Each row is a point. Each copy is the shape, with its points in the same order, turned, moved and blurred by noise. Is it also mirrored, or only turned?

Shape (8 x 3):
[[  4 -37  42]
 [-10 -36  -1]
 [-64  25 -59]
 [ 37  59  19]
 [-44  -2 -65]
 [-10  45  11]
 [-10 -28 -12]
 [-30  -2 -42]]
Copy 1 (8 x 3):
[[ 46  48  20]
 [ 18  38 -12]
 [-73   0 -27]
 [ 23 -51  47]
 [-46   7 -47]
 [-12 -18  40]
 [ 12  29 -17]
 [-27   6 -26]]
Copy 1 is: mirrored
Copy 2 (8 x 3):
[[-24 -11  59]
 [  6 -36  35]
 [ 10 -74 -57]
 [-19  45 -23]
 [ 29 -70 -26]
 [-32   1 -28]
 [  8 -35  24]
 [ 21 -52 -14]]
Copy 2 is: only turned
Copy 3 (8 x 3):
[[ 49 -28 -30]
 [  6 -15 -28]
 [-57  48   7]
 [ 56  27  66]
 [-70  18  -4]
 [ 32  37  29]
 [ -8 -21 -16]
 [-35  11   2]]
Copy 3 is: mirrored
Copy 4 (8 x 3):
[[-44 -49  59]
 [-40 -11  15]
 [ 28  -6 -63]
 [ 58  -8  78]
 [ -2  15 -49]
 [ 45 -22  32]
 [-27  -1   8]
 [ -4   4 -26]]
Copy 4 is: mirrored

Shape (7 x 4):
[[-27   6  60 -13]
 [ 33  29 -13  10]
 [-31 -41  19  40]
 [ 24  80 -50 -16]
 [-13  19  26   0]
 [ 50 -25 -32   5]
 [ 33 -56 -34 -37]]
Copy 1 (7 x 4):
[[-26  27  53  10]
 [ 27 -23  -8  37]
 [  0 -43  72 -22]
 [ -1 -29 -58  73]
 [-14   0  31  23]
 [ 54 -34 -14 -13]
 [ 37 -18 -27 -57]]
Copy 1 is: only turned
Copy 2 (7 x 4):
[[-26 -30  63 -17]
 [ 13  25 -12  -7]
 [-23 -68  -7  11]
 [ -3  82 -22  -7]
 [-23  -3  23 -14]
 [ 36  -5 -23  36]
 [ 28 -12  10  80]]
Copy 2 is: mirrored
Copy 3 (7 x 4):
[[ 13  -2  20  57]
 [ 44  12 -20 -34]
 [ 24 -24  70 -12]
 [  1  46 -57 -55]
 [ 25   8  19  14]
 [ 51 -47 -15 -53]
 [ 30 -79 -20 -37]]
Copy 3 is: mirrored

Shape (11 x 6):
[[-41  19 -51  -3   8 -37]
 [ -6  12  30 -34  23 -42]
 [ 34  45  -5 -31 -10 -33]
 [  3 -17  13 -54 -27  40]
 [  5  -3 -71   2 -15  61]
 [ 21 -26 -16  48   4  39]
 [ 12  39 -66  24 -71  11]
 [-44  11 -11  25 -47  35]
 [-28 -45  -8 -34  12 -28]
 [ 52 -47  18  -2 -53  64]
 [ 53 -47  21  22  21  15]]
Copy 1 (11 x 6):
[[-22  15 -46 -33  -8 -32]
 [  3  36  26  12 -26 -67]
 [ 28  48   3  15 -17 -15]
 [ 32 -14  71 -14  -2  -9]
 [ -9  -2  11 -52  52  43]
 [ -8  -3  13   5  86 -12]
 [ 24 -10 -54   1  18  46]
 [-18 -57   3  11   7  14]
 [  7  -1  22 -42   7 -71]
 [ 58 -31  72  22  67  17]
 [ 23  30  53  23  94 -52]]
Copy 1 is: only turned
Copy 2 (11 x 6):
[[-56 -12  -3  -8  16 -45]
 [-29  21 -14 -53 -44 -10]
 [-29  39  28 -56   4  11]
 [  0 -51  29 -37 -44  46]
 [  2 -61  20  15  44  31]
 [ 55 -26 -12  18  14   1]
 [ -4 -20  85   6  52 -16]
 [  0 -43  52  32 -21 -19]
 [-24 -47 -26 -55 -32 -25]
 [ 84 -58  44 -34 -18  45]
 [ 71  -9 -31 -35  -7  12]]
Copy 2 is: mirrored
Copy 3 (11 x 6):
[[-19  13 -35  22 -53 -20]
 [ 19  29  -5  44  26 -14]
 [ 58  33 -42  11 -13  22]
 [ 35  -6  15 -43  26 -43]
 [-14 -35 -32 -74 -28   5]
 [-18 -64   7 -18  19  38]
 [ 32 -29  -4 -36 -74  28]
 [-21 -10  48 -28 -42   6]
 [ -4 -19 -18  33   9 -57]
 [ 45 -71  39 -59  38   7]
 [ 12 -54   0   8  67  29]]
Copy 3 is: only turned
Copy 4 (11 x 6):
[[-51  55   7  33   2  22]
 [ 16  53  26  17  15 -40]
 [ 24  24   4  10 -46 -22]
 [ 54  38 -30 -23  31  16]
 [-24 -12 -38 -34  15  68]
 [ -9 -49  -1  -6  50  20]
 [ -6 -21 -33  28 -36  75]
 [ 12  10  16  24  39  75]
 [ -5  57 -25  18  48 -17]
 [ 73 -38 -52 -18  51  25]
 [ 21 -42 -13 -12  56 -45]]
Copy 4 is: mirrored

Shape (11 x 6):
[[ 39  30  15   6  28 -26]
 [-22 -49 -37  13  16 -23]
 [-44  30 -26 -64   9  13]
 [ -6   7  45  10   1  63]
 [ 26   2 -46 -44   3 -44]
 [-43 -18 -27  -3 -70  38]
 [ 30  15 -31   5   7 -35]
 [ 53 -37  -6 -89 -59 -30]
 [  8  28 -18   1  10  43]
 [ 66 -25 -14  16   4  14]
 [-38 -42 -11   7  27  55]]
Copy 1 (11 x 6):
[[  7  12  15 -45 -65   8]
 [-21 -40  13 -13   6 -54]
 [-62 -48  -8 -18 -23  51]
 [-36  70   8  24 -10  26]
 [  8 -75   1 -24 -65  -3]
 [-26  -7 -57  50   2  -7]
 [  6 -19  -9 -40 -64 -21]
 [ 72 -62  -3  48 -46  31]
 [-49  15  -3  11 -56   3]
 [ 14  11  23  26 -74 -43]
 [-72  11  31  28  17 -17]]
Copy 1 is: mirrored
Copy 2 (11 x 6):
[[ 46  12  21  14 -36 -23]
 [ -9 -59   2 -32   6   7]
 [ 14  37  47 -49  47  21]
 [  2  35  -8  47  -3  57]
 [ 11   6  21 -68 -17 -36]
 [-53  20 -29  -7  60   9]
 [ 33  -5   3 -26 -17 -35]
 [-59  52   7 -77 -59 -24]
 [ 42  30 -14  -4  18  24]
 [ 18   0 -49 -10 -50   1]
 [ -3 -23 -13  -5  23  76]]
Copy 2 is: only turned
Copy 3 (11 x 6):
[[-27  28 -10  -9   6 -56]
 [-10 -66  -2  28  25 -11]
 [-64 -14 -31 -25   1  49]
 [ 11  26  47 -21 -17  29]
 [-71 -35 -22 -33  40 -36]
 [ 12 -75  16 -56 -18  40]
 [-26 -17 -24 -24  25 -49]
 [-98 -61  51 -81  16 -44]
 [  3  16  -6 -39  20  17]
 [  2  -4  38 -35  49 -46]
 [ 13 -24  32  20  27  51]]
Copy 3 is: only turned

Shape (11 x 8):
[[  27   25   10   -3  -16   51   28    0]
 [  13   -4   -3  -27  -33   11   41  -43]
 [  31  -41  -39   -7   75   23   32  -13]
 [  35  -10   10   34  -30   40   21  -10]
 [   5    3   16  -12   79    2  -10 -106]
 [ -15   64  -10   56  115  -52   27    9]
 [  26  -11   94  -16  -21    8   23   15]
 [  15   45   27  -22  -18   29   -4   14]
 [  40   -2  -31    9  -12   -9   -8   33]
 [  -2  -41   59   -9  -22   42   29   15]
 [ -14  -29  -26  -16  -31   30  -21   19]]
Copy 1 (11 x 8):
[[  -9  -13  -15    9  -15   35   36   -5]
 [  26  -20    7   -1  -11   69    1  -59]
 [ -13  -60  -13  -20   -1   31  -63   34]
 [ -11  -16   20   37   13   36   22  -10]
 [ -15   22   27  -89   53   71  -48   -3]
 [  36  -47   24 -106   19  -66   -7   31]
 [  24   30   63   15  -54   65   29   19]
 [  22   27   -9    0  -31   29   35   -2]
 [  52  -15  -23   40   -7   -4  -12    4]
 [  -9    9   45   32  -61   44   -4   -3]
 [  10   16  -19   44  -29    6  -41  -34]]
Copy 1 is: only turned
Copy 2 (11 x 8):
[[ 18  14 -51   8  38  40 -13  33]
 [ 63 -22 -27   2  31  11  13  23]
 [  0  10 -42 -31  90  -3  30 -55]
 [ 24  17 -16  38  46  33 -26  11]
 [ 42  28 -38 -66  37 -84 -25 -20]
 [-90  -8 -77  -9  89 -98  -3  20]
 [ 12  46  28  -2  32  22  17  77]
 [ -2  18 -49  -4  -3  29  -3  54]
 [-23   0 -36  45  14  17  30 -11]
 [ 14  14  29 -18  49  54  -3  42]
 [ -6 -29  -8  -3  -5  51   1 -18]]
Copy 2 is: mirrored

Shape (11 x 8):
[[ -8 -15 -14 -51 -13 -17  23 -60]
 [ 59  23  34 -33 -22 -16 -44   4]
 [  3  11 -17  55  33 -13  23 -66]
 [-47  31  22  85  41 -32  43 -25]
 [-33  -7  11  85 -10  -1  43  -5]
 [ 24  21 -27 -64 -11 -35  -4  11]
 [-33 -27 -30  72  14 -12  -2 -31]
 [ 65  24   1 -38   9  30   8  27]
 [-25  42 -37  71  -4  -8   7 -17]
 [ 82  -4   7 -44  23 -42  -1  42]
 [-62   1  -8  35  43   7  -5 -30]]
Copy 1 (11 x 8):
[[  2  14 -44 -52  26  20 -64 -43]
 [ 64  26  31 -23  57  11  -9  19]
 [  5 -52 -23 -28 -45  34   8 -39]
 [ -9 -62 -43   5 -74  74   7   9]
 [ 11 -23 -68  -2 -72  13   5  24]
 [  5  19 -20  10  81  20 -16 -23]
 [  1 -48 -24  18 -63 -18 -16 -27]
 [  0  30  16 -43  63 -10  46   9]
 [ 10 -14 -34  33 -53  32  31 -55]
 [ 26 -28   4 -15  99  -4   8  26]
 [-42  -6 -11  -1 -63  22 -36 -19]]
Copy 1 is: mirrored
Copy 2 (11 x 8):
[[-33  56 -33 -45 -56 -24  30 -18]
 [ 40  71 -16  11 -42 -23 -48  23]
 [-44  45  15   3  26  34  46 -10]
 [-40  -2  44  28  56 -17  54 -12]
 [-25 -32   9  22  25   5  45  28]
 [  2  46 -45 -42 -27 -35 -50 -24]
 [-47 -16   3  29  -2  37  37 -26]
 [ 63  47 -11 -51 -14   6 -35  14]
 [-62  -1  18   3  32  23  -7  13]
 [ 78  60 -52 -11  -1 -19 -42 -27]
 [-38  -8  49  -1 -17  10  30 -40]]
Copy 2 is: only turned
Copy 3 (11 x 8):
[[-29 -39  48  -9 -47 -43   0  18]
 [-13 -38  16  60 -46  50   8 -34]
 [ 38  -5  63 -41  15 -24 -34 -20]
 [ 69   2  41 -13  58 -15 -70  25]
 [ 46  33  27 -36  23  19 -45  45]
 [-16 -24  -8  49 -49 -34  19 -16]
 [ 32  11  13 -63  -2 -12 -67  -3]
 [-46  19  16  49  -9  19  37 -36]
 [ 64  45  27 -10 -12 -17 -51  -9]
 [-21 -42 -32  43   2  14  52 -40]
 [ -1   8  31 -20  16 -31 -91  -1]]
Copy 3 is: mirrored

Shape (15 x 9):
[[ 33   1  43  26  43 -46 -17  45  35]
 [ -1 -46  10  -9 -22  37   6  54  30]
 [  3  51 -47 -60 -48 -51  44  25  22]
 [-56 -53  56 -15 -47 -26  -9 -33 -67]
 [-10  30  20 -29  -4  21   7  30  27]
 [-12 -17 -24 -58  59   2 -11  47 -52]
 [-48  -5  19 -11 -31  25 -55 -37 -17]
 [-22 -11 -30 -46   1  52 -19 -30  33]
 [ 23  44   4 -51 -11  55   1 -46 -53]
 [-27  -2  18 -26  41  32 -17  22  -4]
 [-46  19 -28 -70 -45 -48 -24 -24  34]
 [-19  22   8 -67  12 -21  25 -20 -49]
 [ -9   5 -47 -58  51 -46 -61  17 -36]
 [-48  28  31  19  16 -51  14 -22 -62]
 [-23 -40  29  20   8  -2  18  35  15]]
Copy 1 (15 x 9):
[[ 87  13  43 -18  17  34 -36  21  53]
 [-23  -2  51 -43 -29  44  -5   5   7]
 [ 39 -40  48 -16  11 -62 -37   2 -62]
 [ -2 -58 -34  55  -4  31  69   6   0]
 [  4 -20  26 -52  35   4 -18  -1   4]
 [  7  -9  -9  17  15  69 -73 -43 -37]
 [-10  14 -38   0  35  20  60  15 -17]
 [-18  29 -35 -68 -10   3  -5 -11 -33]
 [-49  20 -26  17  50 -43  -6 -48  -1]
 [ -6   0 -13 -29  34  50 -31 -17   6]
 [ 54 -21  -9 -26  11 -35  25  -8 -92]
 [ 13 -43 -36  33  28 -19 -27 -50 -17]
 [ 64  29 -19  24  38  48 -50 -34 -67]
 [ 42 -50 -49  53  53   3 -10  40  10]
 [ 20 -29  14 -22 -17  41 -18  36  34]]
Copy 1 is: mirrored
Copy 2 (15 x 9):
[[  3 -33 -33 -20  88 -12   7 -47  46]
 [  3 -23  -6  53  47  30  65 -14 -25]
 [-24 -33  64  35  17  35 -17  58  58]
 [-63  -9  20 -64 -38  13  57 -20 -53]
 [ 32  -9  19  23  33  47  11 -15  11]
 [-15  51   8 -28  98  39  48  31 -18]
 [ 21  -6  -7 -35 -27  37   8   2 -66]
 [ 23  24 -33  32   6  57   1  42 -23]
 [ 51  35  14 -31 -36  56  47  38  24]
 [ 12  32  -2  -7  59  40  26 -19 -20]
 [-36 -34  21   5  -6  66 -48  43 -14]
 [-28  45  36 -29   3  43  12  18  21]
 [-18  14  -5 -68  89  43 -13  68  -9]
 [-21  34  45 -72  -6 -36  -1 -21   2]
 [-15  -5 -12  24  48 -11  42 -42 -18]]
Copy 2 is: only turned

Shape (13 x 9):
[[ 37   9  21 -25  18 -27  41 -13  33]
 [-29 -42 -42 -13   6 -14  -1 -48 -19]
 [  3  -1  12 -26  -4 -15  39   4 -37]
 [ 50   3  25 -19  26  31 -32  19  -2]
 [ 51 -55 -20  51   7  62 -34  17  54]
 [ 15 -60 -82  39   3  59 -20 -39 -38]
 [-30 -48  21 -15 -16  39  61   9 -33]
 [ 48 -14 -36  13  -2   1 -12  57  35]
 [-30  33  20  48  -4  15  17   4   3]
 [  3 -54   7  53 -28  21  34  42 -44]
 [ 12  45 -25 -26 -56  30   9   8 -53]
 [-27 -18 -51 -28  36 -17 -38 -39  55]
 [ 46  45  24 -60 -47 -40 -36   5  30]]
Copy 1 (13 x 9):
[[ 11  -8 -53  -5 -34   5   0 -40  62]
 [ -6 -33  -8  42  74 -20 -15  -2  41]
 [-13 -34 -26 -17   2   0  12  15  34]
 [-32  -8  13  -3 -29  13  32 -59   0]
 [ 13  14 -16  67  -3  -8  39 -96 -57]
 [-40 -37 -11  60  79 -29 -11 -48 -58]
 [ 18 -70 -22  18 -17 -39  19  35  -3]
 [ 15  18 -30  23  -3  60  26 -53 -21]
 [ 21  33  -4 -24  -4 -46  -1   4  -4]
 [  7 -21 -41   5  23 -26  65  25 -44]
 [ -2 -54   6 -66  24  19 -26 -11 -23]
 [  9  14  21  69  41  15 -37 -47  61]
 [ 32 -13  15 -61  -1  49  16 -72  66]]
Copy 1 is: only turned
Copy 2 (13 x 9):
[[-20 -34  33 -16 -25   3 -50  12  32]
 [-40  39  10  35 -19  41  20   7 -30]
 [ -1   9  10 -37 -12   0  -3  32  -2]
 [  3 -38  28 -15  65   1 -22 -28   4]
 [-31 -35 -44  68  68  -6 -57 -39 -11]
 [-63  50 -32  60  58  -8  24 -20 -61]
 [ 45  37 -24  -2 -23 -16 -17  10 -40]
 [-39 -67 -43  11  40  10 -14   7  -4]
 [ 28   4 -16  30  22 -13   7  28  65]
 [ 24  31 -72   6  36   0 -34  46 -26]
 [-11  18 -35 -64   8 -23  50 -18  15]
 [-54 -31  28  73 -20  63  21 -24  10]
 [-29 -47   4 -73 -12  53 -11 -42  64]]
Copy 2 is: only turned
Copy 3 (13 x 9):
[[   0   42   -1   14   -3   20    3    8   55]
 [ -28   -4   39    8  -36  -26   21   18  -38]
 [  14  -10   29  -10    8   -1   46   -5   33]
 [  22   10    3  -25   11   18  -36  -60   12]
 [  -2   66  -17    4   41   32  -33  -50  -81]
 [ -21   -8   29  -23  -22   32   18  -16 -121]
 [ -23   -3   37  -39   59  -17   63    2   -2]
 [  17   40  -29   41   10   20   16  -69  -26]
 [  50   -5  -36   -7   36  -16   20   29  -14]
 [  32    1   36    6   71   14   64  -17  -47]
 [  50   -7   -6  -61  -30   -6   71  -40   -3]
 [ -46   22  -18   30  -52  -44  -34   -2  -28]
 [  61   62   -1   -6  -49  -36   -2  -51   60]]
Copy 3 is: mirrored
Copy 4 (13 x 9):
[[ 21 -28  16  37 -11  33 -31 -21 -29]
 [-47 -34 -46  25 -58 -33  -6 -13  13]
 [  0   8  -2  54 -11   7  -5 -27  32]
 [ 31  17   1  33  -3 -37  -3  50 -32]
 [-43 -30  23 -22  13 -31  -1  98 -46]
 [-66 -32 -23 -28 -72 -55   2  67  42]
 [-63  48  23  41 -31  21   4   4  28]
 [ -8 -42 -18   9  40  10  19  72 -14]
 [-24  14   6 -28  28 -18 -26 -32  16]
 [-73  22  28  30  20 -10 -10  51  54]
 [ 24  16   5   2 -18 -21  63 -17  65]
 [-31 -58 -81  -2 -31 -18  -8 -12 -50]
 [ 58 -51   4  45  28 -33  54 -35 -36]]
Copy 4 is: only turned
